Each row is a point. To make a cloud, some directions were put in groups of two or more. Within a group, all points are equally far from the middle, so they leave a hole (a ring in 2 directions, a hollow ball in 3). The other directions are filled evenly. Then the cloud was stretched, turned, moved and blurred a little. Count the holes, and give their numbers of directions, smallest first.
(in the rows, 128 means zero)

Cloud:
[[ 94 155 103]
 [ 81 210 125]
 [180 102  83]
 [119 174 157]
 [ 91 189 109]
 [181 201 147]
 [160 180 103]
 [147 201 164]
 [136 195 102]
 [196 197 133]
 [160 111  80]
 [ 87 113 125]
 [127 186 153]
 [107 157  47]
 [101 121 131]
 [153  96 141]
 [163 120 159]
 [148 190 147]
 [109 156 143]
 [ 74 122 111]]
Holes: 0

Cloud:
[[ 95 115 143 132  64 184]
 [179 177 145 121  63 181]
 [ 99 131 166  72 139 126]
 [201 112  95 145 185 188]
 [ 95  98 123 188 133 129]
 [112  99 169  89 107 188]
 [151  78 134 132 189 191]
 [130 183 156 138 178 187]
 [139 182 133 163 187 145]
 [ 96 150  68 135 113  83]
 [111 176  67 115 129  80]
 [201 118  78  95  90 187]
 [202 111 122  97 183 153]
 [ 98 108  58 153 126 156]
 [197 142 131 161  65 135]
 [110  85 150 154 182  86]
 [187  86  87 176 140  98]
 [183 156 144 198 102 132]
 [108 173 134  83  85 149]
 [ 97 123 118  92  74  75]
 [127 171 121 198 124  94]
 [134  91  91  74  94 155]
 [ 94 139 180 161 119 178]
 [131 181  72 160 128  80]
 [155 190 169  75 118  72]
 [207 144 126 103 175 192]
 [108  84 171 160 151 106]
 [173  72 122 176 100  97]
 [159 172 122 206 139 144]
 [168  86 109 104 186 182]
 [105 121 116  70 155 181]
 [201 114  78 121  93  59]
 [113  94 185  95 130 135]
 [ 94 140 145 145  74  66]
 [136  79  68 145 163 133]
 [ 92 124 126 154  69 138]
 [104 156 179 124 173 106]
 [195  92 185 147 131 142]
 [152 176 171 162 175  85]
 [101 123  68  96 154 158]
 [209 138 102  69 119  72]
 [123 179  99 178 175 183]
 [125  90  71 124 175 163]
 [ 99 139  86  78 157 107]
 [170 175 186 134  92 120]
 [174  76 150 136  72 106]
 [105 110 116  78  80 122]
 [152  70 103 144  84  59]
 [ 94 145  96 183 113 108]
 [100 151 101  86 176 109]
 [167 171 114 198 146 102]
 [109 163 109 171 175  61]
 [181  92  60 111 114 124]
 [194 171 174  85 148  92]
 [199 165 150  98 183  90]]
Holes: 2 (2, 3)

Cloud:
[[ 93 153 179 127  88 168 125 112]
 [ 72 134 106 115 127 163 150 189]
 [160 138 171  77 123 102 109 120]
 [ 83 126 100 123 106 155 159 120]
 [162 196 149 153 177 174 142  95]
 [205 203 140 110 114  94 185 124]
 [158 123 191 133 141 130 101  89]
 [ 89 214 129 163 101 164 108  73]
 [125 117 112  73 197 151 103  81]
 [112 194  94 101 207 133  93 114]
 [163 124 109 118 118  63 178 183]
 [139 143 161 112 168 220  50 181]
 [ 77 203  88 157 173 203  65 142]
 [148 102 116 190 195  96 188 137]
 [166  84 125 135 122 170  79 132]
 [145 131 120  69  94 123 187 182]
 [133 175 118  75 126  93  80 140]
 [117 206  69 176 188 175  84 150]
 [123 236 104 136 134 131 134 190]
 [198 115 106 175 157 167  91 103]
 [120 110  99 144 121  88 121 159]
 [168 108 131 141 102  62 139 113]
 [ 81 145 139 163  82 134 179 184]
 [138  85 115 101 137 154  70  87]
 [ 72 164 104 191 121 192 106 165]
 [161 212 182 119 120 129 198 127]
 [ 91 150 145  79 164 158 112 122]
 [108 232 133 138 160 150 162 155]
 [139 184 143 208 180  96 195 191]
 [103 152 170 151 150 191 167 161]
 [166 217  89 166 180 148 165 139]
 [116 110  94 189 187 113 150 111]
 [177 113 134 107 114  93 109 132]
 [107 177 103  88  86  70 108 159]
 [145 212  87 178 149 194  79 164]
 [121 222 173 171  96 130 160 171]
 [141  84  93 149 160 154 189 135]
 [199 176 100 128 159 160 154 210]
 [122 152  81 133 163  83  56 149]
 [168 208 167 158 178 105 174 118]
 [136 117 194 105  94 107 122 105]
 [181 178 111 131 174 187  72 163]
 [ 88 123 135 156  55 149 115 101]
 [124 212 113  73 159  95 169 116]
 [117 131 180  81  76 137 122 166]
 [154 205 162 170 169 144 147 175]
 [150 136 146  92 191 202 156 139]
 [146  88 135 111 147 201  90 189]
 [212 150 131 132 184 165 177  91]
 [ 86 172  69 168 136 184 186 108]
 [177 124 180 139 116 117  73 144]
 [116 178  54 112 112 120 203 146]
 [ 97 145  81  96 115 115 154  86]
 [ 91 144  55 109 133 175 141  87]
 [156 108 146 180  83 145 113 153]
 [ 97 231 129 102 140 111 153 149]
 [ 97 116  98  97 155 146 120 191]
 [125 198  59  90 112 152 170 142]
 [ 66 178 146 123 152 153 167 151]
 [136 173 182 183 147 116 110  76]
 [145 159  83  96 102  60 160 108]
 [ 80 167  92 132 140  82 135 138]
 [142 110  70 139  64 165 179 150]
 [112 188  95  64 108 192 194  96]
 [171 133  97 106 179 136  46 116]
 [ 86 178  80 162  87 126 147 119]
 [127 163 120 198 120  63 117 182]
 [ 80 216  98 121 117 134 122 155]
 [143 209 179 170 131 113 188 153]
 [153 141 169 193 100  85 118 114]
 [167 155 154  91 124 164  78  68]
 [102 122 106  85 124 143 144 147]
 [114 148 157  94 171 194 167 153]
 [ 64 155 137 156 121 122 124  96]
 [149 111 158  93 140 147  67  88]
 [182 107 155 159 184 166 142 149]
 [170 191 151 170 224 137 179  99]
 [132 129 115  70  86 111 119 108]
 [ 73 158  72 114 138 189 140 168]
 [ 63 154 154 151 186 168 115 149]
 [179 192 149 165 114 148 100 110]
 [101 128  94 156 147  77 145 133]
 [150 222  63 130 138 154 185 190]
 [ 64 180 112 142 121  71 100  68]
 [ 83 162 169 186 105 156 100 153]
 [109 149 156 186  75 119 187 187]
 [ 80 200  85 160 106 172 137  83]
 [117 106 133 188 125 193 138 176]]
Holes: 1 (4)

Cloud (108 x 9):
[[132  54 146  83 176 127  81 146  70]
 [ 79 177  94  81 176 117  95 110 104]
 [124  97 166  83 188  85 138  75 144]
 [ 86  99  90 125 153 160  94  59 129]
 [122 145  71 170 101 193  89 123 124]
 [ 84 174 115 139 101  97 157 176 127]
 [196 138 185 113 132  96 152  66  78]
 [135  35 115 134 151 155 110  99  65]
 [187  94 164 182 127  97 107 164  95]
 [170  80 156 123 155 231 116 133 143]
 [172 193 130  85 146 197 147  99 124]
 [119 167  97 174  84 117  77 115 105]
 [130 105 121  93 124 118  38 133 173]
 [141 138 104 171 134 103 221 115 137]
 [156 142 198  67 112 107 170  97 101]
 [129  40 115 142 199 108 123 143  92]
 [164 162 149  97 159 178 212  96  97]
 [169  38 143 138 152 155 120 161  73]
 [171  89 185 111 106 115  97  57 128]
 [134  92  94 181 146  76 172 149 130]
 [117  97 204 183 156 183 136  98 116]
 [113  85 187 150 203 144 147  97  65]
 [102  63 105 174 144 186 110 123  82]
 [201 145  87 185 159 169 181 145 142]
 [ 68 123  73  95 125 107  81 115 111]
 [167 134 199 149 131 165 162 111  51]
 [183 183 170 113  75 132 167 111 118]
 [136 177 109  56 177 168 157 103  95]
 [132 162 190 169 113 198 126 135  94]
 [224 107  91 120 158 188 154 128 154]
 [ 85 160  98 136 193 161  89  91  84]
 [187 151 192  90 114 113 187 132 108]
 [185 121  84  95 116  94 124  52 130]
 [167 157 137 136 154 161 222 143  71]
 [130 122 143  87 173 155 131 161 203]
 [175 128 134  72 124 159  57 173 106]
 [141 103 205 157  93 145 129 160 158]
 [106 131  98  61 181 147 189 158 103]
 [176 186 143 105 122 184 159 176 108]
 [120  90 125  93 211 116 116 172 159]
 [190 132 188 109 106 101 152 173  87]
 [154 135  92 172  67 157 111 171 131]
 [107 141 199 174 138 142 118 186 118]
 [120 102 124 209 118 137 199 109 118]
 [168 115 101 200 156 133  67  92  85]
 [142 171  88  71 149 139 135  59  75]
 [163 107 205 165 170 192 153  88 130]
 [151 141  62 137 130 180 160 103 186]
 [187  72 167 120 214 107 146 117 118]
 [136 122 169 129 133 142  19 124 118]
 [102 102 144 111  86 111 137 132 192]
 [168 101 167 107 179 178  64  72  99]
 [205  93 165  79 127 147 144 170  83]
 [160  87 158  92 117  96  58  68 113]
 [111  73 140  49  97 132 110 145 101]
 [158  91 213 146  95 160 143 105 143]
 [118  94  96  88 100 132 193 174 105]
 [179 136 173 156 177  64 115 104  82]
 [199 116 142 157 129  55 122  88 112]
 [207  81 140 134 165  78 147  94 139]
 [149 158  74 106 171 146 204 163 102]
 [107  85 158  90 126 198  76 120 110]
 [160  85 100 105 174 182  65 165 142]
 [100  67 105 127 156 136  46 140 113]
 [196 108 115 147 100 161 123 189  85]
 [180  81 195 127 124 177 182 139 144]
 [173 130  53 112 171 115  96 161 147]
 [189  93 188 108  99 162 160 168 129]
 [104 123 159  97 139 117 174  64  55]
 [118 150 125 117 209 101 157 148  50]
 [182 123  82 128 125 135 137 128 207]
 [128 167 109 158 190 207 185 137 132]
 [160  71 116 117 196 146  50 136 102]
 [209 114 116 185 145 152 184  95  73]
 [166 146 166 179 141 183  50 131 119]
 [112 130 158 200 182 165 200 110 125]
 [135 186 164  98 152 133 106 122 188]
 [200 162 134 102  72 161 121 169 114]
 [ 94 175  68 156 182 115 109 127 145]
 [143  59  87 185 202 166 149 110 109]
 [123 181 134  55 142 138  84 117  65]
 [119  69 189  95 103 158 117  97  87]
 [150  99  99 213 139  94 134 131 146]
 [195 121 129  55  76 119  99 109 139]
 [117  86 106  70 181 178 120  84 155]
 [100 161 115 139 154 136 156  47 151]
 [169 133 177 100  90  90 110 173 154]
 [ 86  93 138 159 130 217 138 129  97]
 [157 116  92 150 137 111  36 102  84]
 [127 151  96 164 136 230 159 116  98]
 [111  80 164 194 144 131 120 121 183]
 [128 163  78 122 157  92 171 181  96]
 [202 115 145 100 151 160 110 165  52]
 [136 159  87 101  98  65  98 107  71]
 [ 80 161 146 104 171  82 128 125 169]
 [107  88 104 123 189 124 176  73  60]
 [152 112 196 135 113 190  73 125  89]
 [ 87 112 151  88 145  74  83 139 165]
 [ 70  84 121 154 174 120  69 107 139]
 [114  74 109  43 136 145 107  87 119]
 [ 82 168 130  97 107 114 172 153 165]
 [174  82 130  71 132 115 114 198 114]
 [134 133 190 163 127 165  48 143 121]
 [189 137  85 110 112 191 187 106  82]
 [170  71  64 106 189 168 160 143 115]
 [153 187 141  74 186 159 138 114 156]
 [160 170  90 118 176 130  91 167  63]
 [106  57 157 126 132 194 149 119  74]]
Holes: 2 (3, 6)
